Each row is a point. Each copy is the shape, with its points in the same order, turned, moved and blurred by noise. Say if it was mirrored as well.

Shape (6 x 2):
[[-0.38 -0.09]
 [-0.08  0.47]
 [ 0.22  0.54]
 [ 0.80 -0.24]
 [-0.39  0.14]
 [ 0.32  0.04]]
Copy 1:
[[-0.21  0.43]
 [-0.44 -0.15]
 [-0.32 -0.43]
 [ 0.64 -0.39]
 [-0.38  0.30]
 [ 0.15 -0.19]]
Copy 1 is: mirrored
Copy 2 (6 x 2):
[[-0.20  0.30]
 [-0.57 -0.17]
 [-0.53 -0.47]
 [ 0.43 -0.77]
 [-0.32  0.16]
 [ 0.01 -0.36]]
Copy 2 is: mirrored

Shape (9 x 3):
[[ 0.27  0.06  0.24]
 [-0.25 -0.45 -0.59]
 [-0.54  0.33 -0.47]
 [ 0.25 -0.42 -0.39]
 [ 0.05  0.03  0.26]
 [ 0.44 -0.79 -0.10]
 [ 0.08  0.20 -0.57]
 [ 0.32  0.28  0.57]
 [-0.17  0.07 -0.51]]
Copy 1, 9 rows:
[[ 0.16  0.27  0.11]
 [-0.05 -0.65 -0.32]
 [-0.87 -0.30 -0.15]
 [ 0.22 -0.25 -0.45]
 [ 0.07  0.13  0.26]
 [ 0.77 -0.30 -0.35]
 [-0.37  0.01 -0.53]
 [ 0.08  0.58  0.38]
 [-0.37 -0.30 -0.32]]
Copy 1 is: only turned
Copy 2, 9 rows:
[[ 0.22  0.13  0.18]
 [-0.06 -0.79 -0.40]
 [-0.35 -0.06 -0.79]
 [-0.10 -0.57  0.14]
 [ 0.37  0.01 -0.06]
 [ 0.25 -0.79  0.38]
 [-0.51 -0.18 -0.19]
 [ 0.44  0.49  0.31]
 [-0.30 -0.22 -0.32]]
Copy 2 is: mirrored

Shape, 10 rows:
[[ 0.07 -1.47  0.16  0.25 -0.01  0.12]
 [-0.09  0.14 -0.33  0.12  0.54 -0.29]
 [-0.49 -0.52  0.11  0.08 -0.04 -0.08]
 [-0.51  0.02  0.11  0.25  0.89  0.08]
 [ 0.60 -0.05  0.20 -0.76 -0.03 -0.10]
 [-0.31  0.24  0.16  0.20  0.36  0.02]
 [ 1.05 -0.09 -0.46  0.10  0.27 -0.34]
 [-0.02  0.24 -0.18 -0.03  0.07  0.19]
 [-0.32  0.15  0.06 -0.56  0.16  0.09]
 [ 0.18  0.03 -0.04  0.23 -0.09 -0.33]]
Copy 1, 10 rows:
[[-0.47 -0.26 -0.47 -0.82  0.25 -1.01]
 [ 0.32 -0.25  0.62 -0.08 -0.18 -0.09]
 [-0.42 -0.25  0.03 -0.42 -0.36 -0.20]
 [-0.24 -0.79  0.45  0.04  0.06  0.30]
 [ 0.14  0.85  0.26 -0.60  0.44  0.15]
 [-0.10 -0.19  0.21  0.15 -0.07  0.34]
 [ 0.77  0.42  0.52 -0.21  0.36 -0.64]
 [ 0.30  0.00  0.03 -0.20 -0.11  0.16]
 [ 0.02  0.06  0.15 -0.53 -0.10  0.71]
 [ 0.15  0.34  0.26  0.04 -0.13 -0.30]]
Copy 1 is: mirrored
Copy 2, 10 rows:
[[-0.39 -0.87  0.77  0.10 -0.83 -0.47]
 [-0.54  0.18 -0.29  0.27  0.21 -0.33]
 [-0.34  0.10  0.46 -0.16 -0.45 -0.46]
 [-0.58  0.19  0.22 -0.14  0.55 -0.68]
 [ 0.74 -0.13 -0.31  0.16 -0.26 -0.06]
 [-0.30  0.30  0.18 -0.09  0.30 -0.17]
 [-0.11 -0.53 -0.50  0.88 -0.12  0.24]
 [-0.18  0.10 -0.15 -0.19  0.06  0.10]
 [ 0.19  0.31 -0.26 -0.40 -0.03 -0.40]
 [-0.25  0.16  0.10  0.42 -0.21  0.16]]
Copy 2 is: only turned
Copy 3 (10 x 6):
[[ 0.33 -1.43 -0.54  0.25 -0.22  0.59]
 [-0.69 -0.04 -0.11  0.32  0.12  0.06]
 [-0.13 -0.64 -0.08 -0.11 -0.41  0.44]
 [-0.87 -0.11 -0.31  0.06  0.08  0.79]
 [ 0.22 -0.42  0.71  0.15  0.59  0.15]
 [-0.42  0.16 -0.14  0.00 -0.09  0.51]
 [ 0.20 -0.20 -0.10  0.72  0.70 -0.30]
 [-0.12  0.07 -0.09 -0.19  0.16  0.09]
 [-0.40 -0.24  0.36 -0.35  0.19  0.31]
 [ 0.04 -0.03 -0.01  0.29 -0.15  0.03]]
Copy 3 is: only turned

Shape, 13 rows:
[[ 0.06  0.08  0.41 -0.06  0.33 -0.23  0.75  0.34]
 [ 0.53  0.20  0.56 -0.06 -0.46 -0.17  0.13  0.20]
 [ 0.47  0.26  0.32  0.32  0.16 -0.18 -0.22 -0.35]
 [-0.53 -0.30 -0.41 -0.26  0.22 -0.09 -0.24 -0.61]
 [ 0.36 -0.17 -0.20  0.42 -0.62  0.26  0.08 -0.41]
 [-0.07 -0.68 -0.21  0.56 -0.42  0.56 -0.24  0.03]
 [ 0.13  0.17  0.21 -0.20 -0.29  0.57  0.11 -0.79]
 [-0.16  0.30 -0.33 -0.42 -0.64 -0.30  0.40  0.19]
 [ 0.05  0.18 -0.04  0.45 -0.66  0.58 -0.18 -0.28]
 [ 0.47  0.36  0.68 -0.37 -0.32 -0.12  0.34  0.21]
 [ 0.48 -0.05  0.56  0.26  0.37  0.37  0.36 -0.01]
 [-0.51  0.19  0.06  0.06  0.41 -0.25 -0.20 -0.64]
 [-0.13 -0.65  0.29  0.41 -0.53  0.11  0.20 -0.19]]
Copy 1:
[[-0.01  0.03 -0.36  0.43 -0.35 -0.30  0.56  0.04]
 [ 0.22  0.17 -0.04  0.43 -0.66  0.21 -0.11  0.48]
 [ 0.17 -0.08  0.24  0.39 -0.10 -0.05 -0.44 -0.16]
 [-0.02 -0.02 -0.25 -0.79  0.37 -0.05 -0.36 -0.34]
 [ 0.00 -0.15 -0.06  0.09  0.29  0.00 -0.57  0.79]
 [-0.67 -0.30  0.10 -0.50  0.05 -0.08 -0.48  0.74]
 [ 0.72 -0.37  0.25 -0.20  0.12  0.06 -0.20  0.37]
 [ 0.26  0.63 -0.45 -0.06  0.14  0.55  0.27  0.46]
 [-0.02 -0.05  0.48 -0.15  0.26  0.25 -0.32  0.86]
 [ 0.51  0.15 -0.15  0.58 -0.69  0.19  0.10  0.40]
 [ 0.05 -0.60  0.00  0.50 -0.35 -0.35  0.09  0.25]
 [ 0.18  0.17  0.23 -0.32  0.24 -0.26 -0.20 -0.63]
 [-0.22  0.11 -0.09 -0.26 -0.14 -0.51 -0.40  0.85]]
Copy 1 is: mirrored
Copy 2:
[[-0.24 -0.03  0.10 -0.36 -0.12 -0.08  0.62  0.66]
 [ 0.41  0.26  0.30  0.12 -0.54  0.09  0.08  0.78]
 [ 0.45  0.26  0.40  0.12 -0.32  0.06  0.47 -0.16]
 [-0.62  0.60 -0.33  0.39 -0.06  0.01  0.13 -0.61]
 [ 0.42  0.19 -0.54 -0.11 -0.67  0.37 -0.06 -0.14]
 [ 0.24  0.23 -0.74 -0.23 -0.21 -0.19 -0.69 -0.18]
 [-0.06  0.41  0.18 -0.10 -0.37  0.87 -0.19 -0.15]
 [-0.32  0.60 -0.52  0.48 -0.15  0.39  0.32  0.84]
 [ 0.52  0.60 -0.35 -0.10 -0.09  0.49 -0.39 -0.06]
 [ 0.25  0.16  0.42  0.06 -0.43  0.20  0.18  0.89]
 [ 0.11 -0.25  0.44 -0.55 -0.25  0.19  0.21  0.19]
 [-0.25  0.70  0.20  0.08 -0.05  0.06  0.54 -0.47]
 [-0.06  0.47 -0.45 -0.48 -0.72 -0.21 -0.29  0.06]]
Copy 2 is: mirrored
Copy 3 (13 x 8):
[[-0.78 -0.14 -0.03  0.36 -0.34  0.22  0.55 -0.72]
 [-0.14 -0.51  0.47  0.47 -0.49  0.54  0.03 -0.43]
 [ 0.30 -0.16  0.29  0.59 -0.46 -0.21 -0.06 -0.60]
 [ 0.35 -0.06 -0.64 -0.20 -0.06 -0.20 -0.16  0.24]
 [ 0.03 -0.59  0.15  0.75  0.23  0.17 -0.54  0.07]
 [ 0.00 -0.74  0.23  0.33  0.58 -0.20 -0.08  0.49]
 [ 0.36 -0.69 -0.33  0.19  0.10  0.19 -0.49 -0.68]
 [-0.49  0.04 -0.05 -0.04 -0.12  0.89 -0.31  0.02]
 [ 0.08 -0.60  0.33  0.28  0.38  0.03 -0.71 -0.16]
 [-0.29 -0.49  0.35  0.31 -0.55  0.70  0.09 -0.70]
 [-0.17 -0.61  0.12  0.68  0.03 -0.13  0.43 -0.85]
 [ 0.08 -0.02 -0.38 -0.17 -0.42 -0.59 -0.26 -0.28]
 [-0.43 -0.90 -0.06  0.44 -0.12 -0.08 -0.21  0.25]]
Copy 3 is: only turned

Shape (13 x 9):
[[-0.19  0.22  0.28 -0.22  0.46 -0.25 -0.36 -0.18  0.30]
 [-0.25  0.03  0.76 -0.10  0.22  0.30  0.00  0.05  0.28]
 [-0.41  0.03 -0.14 -0.34  0.59  0.27 -0.10  0.21  0.10]
 [ 0.53 -0.15  0.15 -0.53  0.03  0.26 -0.23  0.35 -0.24]
 [ 0.51 -0.20 -0.07  0.07  0.14  0.32 -0.46  0.34  0.37]
 [-0.14 -0.30  0.23 -0.29 -0.03 -0.12  0.10  0.35  0.34]
 [ 0.24  0.32  0.19 -0.26  0.59 -0.16  0.34  0.14  0.31]
 [ 0.03 -0.15  0.28  0.17  0.56  0.24  0.05  0.34  0.29]
 [-0.04  0.39 -0.12 -0.09  0.04  0.40  0.17  0.25  0.22]
 [ 0.21  0.12 -0.03  0.83  0.04 -0.22  0.06  0.40 -2.53]
 [-0.33  0.57  0.37 -0.03  0.10 -0.32 -0.20  0.27  0.28]
 [-0.18  0.09 -0.07 -0.11  0.30 -0.46  0.01  0.39  0.29]
 [ 0.24 -0.25 -0.11  0.07 -0.05  0.13  0.06 -0.28 -0.13]]
Copy 1 (13 x 9):
[[ 0.09  0.52  0.33 -0.02 -0.05 -0.45 -0.28  0.05  0.55]
 [-0.11  0.32  0.53 -0.36 -0.17  0.19 -0.27 -0.24  0.33]
 [ 0.06  0.62 -0.03  0.19  0.40 -0.01 -0.19 -0.32  0.28]
 [ 0.84  0.10 -0.19 -0.23 -0.20 -0.04 -0.22 -0.54  0.13]
 [ 0.67  0.11 -0.25  0.08 -0.25  0.35 -0.40 -0.09  0.71]
 [ 0.22  0.03  0.24  0.06  0.02  0.03 -0.70 -0.11  0.00]
 [ 0.21  0.44  0.43  0.50 -0.42 -0.20 -0.22 -0.41  0.23]
 [ 0.07  0.10  0.27  0.25 -0.06  0.32 -0.26 -0.39  0.59]
 [ 0.31  0.53  0.08  0.25 -0.17  0.38 -0.01  0.00  0.00]
 [ 0.75 -1.35 -0.07 -0.08  0.53 -0.42  1.96 -0.43 -0.16]
 [ 0.33  0.44  0.77  0.09  0.04 -0.15 -0.13  0.31  0.26]
 [ 0.30  0.18  0.36  0.53  0.17 -0.25 -0.41  0.04  0.21]
 [ 0.12 -0.13 -0.41  0.00 -0.37 -0.06 -0.03 -0.02  0.15]]
Copy 1 is: mirrored
Copy 2, 13 rows:
[[-0.42  0.26  0.33  0.11  0.50  0.22  0.12 -0.26  0.02]
 [-0.56  0.41  0.06 -0.24  0.00  0.20  0.55 -0.07 -0.09]
 [-0.57 -0.28 -0.08 -0.16  0.33  0.56  0.22 -0.21  0.17]
 [ 0.24  0.04  0.29 -0.28  0.19  0.76  0.12  0.57  0.05]
 [-0.13 -0.05  0.49  0.13 -0.10  0.52  0.12  0.41  0.55]
 [-0.53 -0.17  0.05 -0.07  0.21  0.04  0.23  0.49 -0.03]
 [-0.06  0.19 -0.20  0.14  0.62  0.18  0.55  0.09  0.36]
 [-0.35 -0.07  0.14  0.20 -0.07  0.35  0.69  0.04  0.18]
 [-0.27  0.08 -0.53 -0.05  0.06  0.40  0.07  0.14  0.44]
 [ 1.37 -0.17 -0.55  0.90 -0.42  1.40 -0.12  0.03 -1.59]
 [-0.68  0.48 -0.07  0.44  0.39  0.29 -0.01 -0.03 -0.13]
 [-0.45 -0.14 -0.15  0.42  0.46  0.22  0.13  0.14 -0.01]
 [ 0.36 -0.11  0.13  0.01 -0.11  0.01  0.00  0.10 -0.04]]
Copy 2 is: only turned
